Each row is a point. Examples show where two turns around zero, p and q, send a point. Where does a point land after both, in the order given? Backwards means that the second turn is done in reverse. Each puzzle has new turns, and all numbers are rounded.

Turn p:
10  -33  30 => 13  -18  40
11  -5  -4 => 4  -12  -3
12  30  -13 => 12  9  -31
-74  10  6 => -49  54  18
24  32  -17 => 20  2  -39
16  -34  -2 => -1  -34  15
Turn q:
-34  -30  -32 => -55  -7  5
-1  7  24 => 18  2  17
4  -26  -9 => -14  -23  -5
30  50  17 => 50  30  -16
Where do these land?
q, then p: 46  7  20 => 18  -45  -16
p, then q backwards: -64  -19  -2 => -63  -5  -23
q, then p backwards: 16  -10  -20 => 7  4  -26
q, then p: 2  22  3 => 14  5  -17

Turn p:
8  -15  15  -20 => 23  -3  16  -12
16  44  9  18 => -36  19  23  20
21  -19  -79  33 => 9  46  -73  25
5  -10  21  -18 => 17  -7  21  -10
-59  15  2  -36 => -27  -36  -6  -54
20  0  16  5 => 8  6  19  14
-11  -16  16  17 => 7  -25  -1  16
Turn q:
-2  -15  -33  40 => 8  7  -45  28
-14  -1  3  33 => -13  16  -11  27
20  -7  6  19 => 20  10  3  18
-17  -22  13  -70 => -14  -60  30  -34
13  45  11  -22 => -1  26  22  -40
Where do these land?
p, then q: 10  -4  9  -25 => 9  -1  24  -13
q, then p backwards: -64  -42  12  9 => -40  29  16  58
p, then q backwards: 27  19  -56  21 => -14  33  -18  55
q, then p: -2  21  13  -7 => -11  -9  17  -14
p, then q backwards: 29  6  22  3 => 14  0  33  9

Turn p:
10  14  34  -13  -2  -23  14  -17 => 15  -1  33  -30  13  -9  -12  -2
21  -2  23  -17  6  -1  47  -16 => 36  3  27  -20  30  13  16  2
-2  6  14  -16  4  6  -19  31 => -27  -10  -14  -18  8  5  -9  18
12  -9  -38  -20  21  -12  -11  15 => 20  -14  -41  -2  -18  14  -11  11
-10  8  -4  -22  -10  -17  8  1 => 8  -3  -7  -26  -7  -14  7  -3
8  7  8  97  20  -21  -14  18 => -12  47  23  63  -10  -20  -44  41
17  -23  4  -8  -46  -23  -15  -20 => 1  -23  35  -12  -46  3  10  -7
-10  9  -72  -24  11  6  -11  28 => 6  5  -78  -3  -27  10  7  -4
-17  -18  9  -7  15  16  -16  -39 => 0  -33  7  20  17  -5  -5  -34
-30  1  14  35  7  28  14  37 => -34  25  -9  27  30  -15  19  26
3  6  8  -4  -24  40  3  -36 => -13  2  22  2  9  21  20  -45
Turn q:
18  16  -15  24  11  -30  9  -29 => 7  26  -27  26  17  -28  1  -9
-42  -24  -1  -1  12  22  -12  -47 => -6  -28  -27  -29  26  16  5  -44
-4  30  31  -15  -4  -8  -4  34 => -4  18  51  -6  -10  -3  14  10
-2  8  -14  -14  -33  -10  -32  37 => 5  19  18  -13  -55  8  -12  0
-18  -13  -7  26  25  16  42  -2 => -38  -18  -23  -3  33  -8  0  20
-15  -45  1  -22  23  -7  32  10 => -4  -50  2  -19  13  -27  -18  17
29  31  -8  -19  -5  9  -38  15 => 28  36  23  5  -16  29  -17  1
-9  -14  3  -10  -6  8  54  -10 => -1  -28  -18  -16  17  -16  25  32
41  11  9  31  -23  0  -49  -7 => 13  25  1  52  -27  30  3  -27
Where do these land?
p, then q: 17  -32  25  23  -24  16  34  2 => -30  -15  26  17  21  -1  30  31
q, then p backwards: 44  28  -29  -16  36  -12  27  -8 => -1  16  7  28  54  -23  34  18
p, then q: -3  -12  -22  -36  -32  14  14  3 => 17  -20  -27  -21  6  -5  16  35
q, then p: 1  11  23  31  -10  -39  -18  -3 => 12  27  35  6  -6  -34  -4  -16
q, then p backwards: -27  24  6  -43  34  13  -4  -16 => 12  31  38  -31  8  0  31  -16
q, then p backwards: -13  -12  -1  25  -8  -19  6  24 => -21  -3  1  14  -20  -6  -28  10
p, then q: -37  -38  1  3  -6  0  -16  -17 => -17  -30  -24  17  -9  -33  6  -13
q, then p: 40  7  6  0  10  46  30  -28 => 8  21  -31  34  28  36  -1  30
q, then p: 22  17  -8  -16  15  -10  -44  37 => -48  4  30  -15  -2  11  -33  -11
p, then q: -43  7  -2  29  -15  -10  -29  7 => -21  15  -9  -12  -24  -37  13  -30

Turn p:
-21  28  -27  -12  58  -3  -30  9  3 => 25  -3  -11  18  26  20  -51  -12  39
38  -8  -44  -13  -28  1  0  -10  -1 => 8  16  -14  -35  -19  -47  -13  4  -7
-28  -26  8  18  -12  30  -20  -12  61 => 24  -39  -35  12  -24  9  45  18  25
7  23  31  25  13  -54  4  2  -32 => -11  -5  63  23  27  -5  -8  -25  -18
14  5  14  -46  25  4  -49  -2  -19 => -19  6  13  -35  13  16  -21  -14  55
-37  27  2  41  -26  -6  -5  19  6 => -8  -28  6  55  -27  -2  -7  7  -12
8  0  18  2  -12  42  56  -17  -6 => -13  44  -25  4  -8  13  41  -6  -33
25  -20  6  -62  12  11  12  14  2 => -6  36  -3  -49  18  17  0  31  15
-16  -25  -20  23  -35  27  34  1  -71 => -45  -4  -30  -13  -22  5  -14  -24  -75
11  -3  -18  37  12  18  15  21  32 => 51  4  -8  14  -25  10  3  6  -17
-3  0  31  -12  -7  -69  -16  -25  26 => -5  -28  44  8  42  -36  26  16  26
Turn q:
19  -37  -1  13  -21  0  12  -16  -14 => 13  -29  18  3  -15  12  1  -9  -34
19  -38  -8  22  66  -44  -3  -20  33 => 4  -29  31  -6  40  -14  79  -12  11
-14  15  -20  -67  11  14  -47  5  -33 => -19  -1  -11  -54  36  -1  -60  3  25
18  13  -14  30  -20  15  -33  28  39 => 22  -20  -15  35  -9  -36  -6  35  24
-3  34  5  12  -17  1  -10  1  -29 => 22  21  -17  13  3  2  -30  -16  0
15  -34  35  13  -25  -27  -38  14  21 => 2  -19  52  29  -5  -46  -10  -4  -2
-2  31  6  -5  12  26  -9  -20  18 => 12  15  -3  -5  -6  19  -1  14  41
0  35  20  11  -6  32  91  18  -25 => -4  64  -33  19  -26  52  13  22  -50
-7  10  -28  -51  10  -27  -7  -24  -3 => -6  2  -7  -65  6  -12  -1  -18  13
-45  -29  4  20  -10  10  44  13  -7 => -46  -5  -16  29  -24  24  13  -16  -29
Where do these land?
q, then p: -5  -38  -5  21  46  -24  -10  6  51 => 23  -6  2  16  44  21  35  27  -47
q, then p: 41  46  15  13  -27  -19  24  29  -18 => -5  31  46  9  -18  -27  -43  -30  -5
p, then q backwards: 16  -40  -36  -17  -32  7  -10  35  -26 => 11  -11  -28  -60  -39  13  12  5  -5
p, then q: -5  -26  1  -27  -21  4  20  0  38 => -22  12  -28  -7  8  -19  10  26  -32
q, then p: -38  -11  4  16  -43  -36  22  -23  -10 => -39  -13  -19  5  3  -50  25  -28  -11
p, then q: -9  -27  24  33  9  17  -41  -21  19 => -3  -32  23  -13  -41  23  26  15  -21
q, then p: -13  51  -50  17  15  -9  14  -9  -3 => 36  32  -36  -6  6  -42  -27  4  -5
p, then q: 44  -1  28  -26  23  -44  -50  -29  -24 => -25  31  65  -30  -8  0  30  -4  45
p, then q backwards: -5  -29  8  -2  0  40  4  33  -30 => -13  -10  -9  -25  -9  31  41  -19  -22
p, then q: -11  -1  15  31  -34  7  33  -28  -11 => 0  6  -24  5  -9  24  8  -44  -35
q, then p: 8  31  29  -31  27  32  1  -17  -10 => 5  33  -4  17  -23  29  -2  10  46
q, then p: -24  47  -32  -27  36  26  -6  24  24 => 40  6  -29  25  5  0  -42  49  20
